Every row gives one point. Each copy is the shape, with its points in the same order, turned, moved and blurred by noise. Say if it was mirrored as well.

Shape (6 x 2):
[[ 0.26 -0.22]
 [ 0.02 -0.02]
 [-0.32  0.24]
 [-0.37  0.35]
 [-0.38  0.29]
 [ 0.62 -0.04]]
Copy 1 (6 x 2):
[[ 0.30  0.27]
 [ 0.09  0.01]
 [-0.20 -0.26]
 [-0.33 -0.33]
 [-0.25 -0.37]
 [ 0.24  0.63]]
Copy 1 is: only turned
Copy 2:
[[ 0.04 -0.37]
 [-0.16 -0.14]
 [-0.38  0.28]
 [-0.48  0.22]
 [-0.42  0.27]
 [-0.22 -0.68]]
Copy 2 is: mirrored
Copy 3:
[[ 0.19 -0.38]
 [-0.04 -0.17]
 [-0.35  0.11]
 [-0.47  0.14]
 [-0.33  0.22]
 [ 0.13 -0.77]]
Copy 3 is: mirrored
Copy 4:
[[-0.42 -0.07]
 [-0.22  0.12]
 [ 0.13  0.43]
 [ 0.26  0.42]
 [ 0.20  0.45]
 [-0.28 -0.46]]
Copy 4 is: only turned

Shape:
[[ 0.37 -0.17 -0.53]
 [-0.13 -0.62  0.00]
 [ 0.33 -0.17 -0.04]
 [-0.38 -0.10  0.48]
 [ 0.29 -0.07 -0.25]
 [-0.38 -0.21  0.16]]
Copy 1, 6 rows:
[[ 0.27 -0.56 -0.07]
 [ 0.52  0.26 -0.03]
 [ 0.18 -0.20  0.25]
 [-0.12  0.67  0.08]
 [ 0.12 -0.38  0.06]
 [ 0.05  0.45 -0.10]]
Copy 1 is: mirrored
Copy 2 (6 x 3):
[[-0.41 -0.57  0.08]
 [ 0.08 -0.35 -0.54]
 [ 0.04 -0.32  0.08]
 [ 0.31  0.28 -0.34]
 [-0.20 -0.34  0.13]
 [ 0.12  0.16 -0.47]]
Copy 2 is: mirrored
Copy 3:
[[-0.19  0.43 -0.41]
 [ 0.45 -0.11 -0.70]
 [ 0.21  0.23 -0.20]
 [ 0.53 -0.55 -0.14]
 [-0.02  0.21 -0.17]
 [ 0.37 -0.46 -0.35]]
Copy 3 is: only turned

Shape (10 x 4):
[[-0.34  0.19 -0.67  0.02]
 [-0.34  0.30  0.18  0.07]
 [-0.74 -0.09  0.46  0.55]
 [-0.11 -0.51 -0.03 -0.32]
 [ 0.02  0.41 -0.14  0.18]
 [-0.08  0.44 -0.56  0.10]
 [ 0.15  0.09 -0.11 -0.40]
 [-0.07 -0.06  0.36 -0.08]
 [ 0.22 -0.05  0.17 -0.02]
 [-0.28 -0.63  0.14 -0.08]]
Copy 1:
[[ 0.19 -0.05 -0.74  0.23]
 [ 0.24 -0.23  0.09  0.08]
 [ 0.95 -0.06  0.35  0.09]
 [-0.09  0.65 -0.11  0.26]
 [ 0.07 -0.28 -0.27 -0.23]
 [ 0.05 -0.17 -0.76 -0.06]
 [-0.37  0.14 -0.14  0.05]
 [ 0.07  0.23  0.33  0.00]
 [-0.04  0.24  0.11 -0.27]
 [ 0.34  0.76  0.06  0.18]]
Copy 1 is: mirrored
Copy 2:
[[-0.07  0.63  0.05  0.38]
 [ 0.08  0.27  0.27 -0.41]
 [ 0.56  0.10  0.97 -0.31]
 [-0.33 -0.28  0.25  0.14]
 [ 0.23  0.43 -0.23 -0.12]
 [ 0.14  0.71 -0.24  0.18]
 [-0.36  0.07 -0.24 -0.15]
 [-0.03 -0.12  0.18 -0.40]
 [ 0.07 -0.17 -0.10 -0.22]
 [-0.11 -0.30  0.57  0.16]]
Copy 2 is: only turned

Shape:
[[-0.02  0.05  0.23 -0.03 -0.07  0.10]
 [ 0.07 -0.13  0.60 -0.13 -0.30 -0.16]
 [-0.13 -0.45  0.31 -0.46 -0.20 -0.40]
 [ 0.23  0.07  0.36  0.29 -0.26 -0.44]
 [-0.35  0.22 -0.47  0.15  0.53  0.36]
 [-0.51  0.07 -0.08 -0.02  0.64  0.13]
 [ 0.66 -0.20 -0.13  0.14 -0.26  0.43]
 [ 0.13  0.38  0.30 -0.34 -0.13 -0.54]
 [ 0.03  0.33 -0.24  0.28 -0.31  0.42]
 [-0.15  0.10 -0.55  0.31  0.02  0.33]]
Copy 1 (10 x 6):
[[ 0.02  0.37 -0.14  0.14 -0.15  0.05]
 [-0.06  0.25 -0.14  0.57 -0.36  0.29]
 [-0.27  0.15  0.12  0.72 -0.52 -0.09]
 [-0.03 -0.15 -0.13  0.44  0.11  0.43]
 [-0.07  0.26  0.03 -0.62  0.22 -0.61]
 [-0.47  0.35 -0.15 -0.27  0.12 -0.53]
 [ 0.51 -0.04 -0.19 -0.27 -0.53  0.22]
 [ 0.16  0.12 -0.06  0.75  0.25 -0.12]
 [ 0.39  0.30  0.23 -0.42 -0.01  0.17]
 [ 0.05  0.05  0.35 -0.56  0.01 -0.22]]
Copy 1 is: mirrored
Copy 2:
[[ 0.21  0.24 -0.11 -0.14  0.24 -0.14]
 [ 0.04  0.56 -0.29 -0.37  0.05  0.16]
 [-0.47  0.84 -0.16 -0.10  0.04  0.04]
 [ 0.37  0.47 -0.47  0.07 -0.31  0.24]
 [ 0.09 -0.30  0.13  0.54  0.44 -0.63]
 [-0.17  0.06 -0.27  0.55  0.62 -0.45]
 [-0.03 -0.34  0.36 -0.22 -0.31  0.11]
 [ 0.07  0.54 -0.69 -0.12 -0.21 -0.29]
 [ 0.45 -0.08  0.30 -0.07  0.00 -0.46]
 [ 0.22 -0.11  0.41  0.36  0.04 -0.48]]
Copy 2 is: mirrored
Copy 3, 10 rows:
[[ 0.10  0.03  0.05  0.03  0.26 -0.28]
 [-0.17 -0.34  0.07 -0.08  0.64 -0.29]
 [-0.42 -0.47  0.32 -0.36  0.25 -0.40]
 [ 0.25 -0.59 -0.16 -0.04  0.45 -0.08]
 [ 0.45  0.42  0.16  0.22 -0.60 -0.44]
 [ 0.32  0.12  0.32  0.22 -0.40 -0.69]
 [ 0.30  0.37 -0.07 -0.40  0.38  0.41]
 [-0.24 -0.57 -0.04  0.41  0.26 -0.02]
 [ 0.20  0.39 -0.49 -0.01  0.07 -0.10]
 [ 0.34  0.40 -0.21 -0.13 -0.34 -0.23]]
Copy 3 is: only turned
Copy 4, 10 rows:
[[-0.03  0.11 -0.12 -0.19  0.03  0.11]
 [ 0.05 -0.17 -0.23 -0.51  0.11 -0.05]
 [-0.08 -0.45 -0.51 -0.19  0.09 -0.41]
 [ 0.38 -0.13  0.30 -0.40  0.13 -0.21]
 [-0.13  0.64 -0.02  0.68 -0.45  0.02]
 [ 0.05  0.52 -0.35  0.46 -0.56 -0.22]
 [-0.51  0.21  0.32 -0.08  0.49  0.23]
 [ 0.05 -0.51  0.06 -0.40 -0.45 -0.04]
 [ 0.09  0.26  0.19  0.29  0.15  0.53]
 [-0.04  0.39  0.17  0.67  0.01  0.26]]
Copy 4 is: mirrored
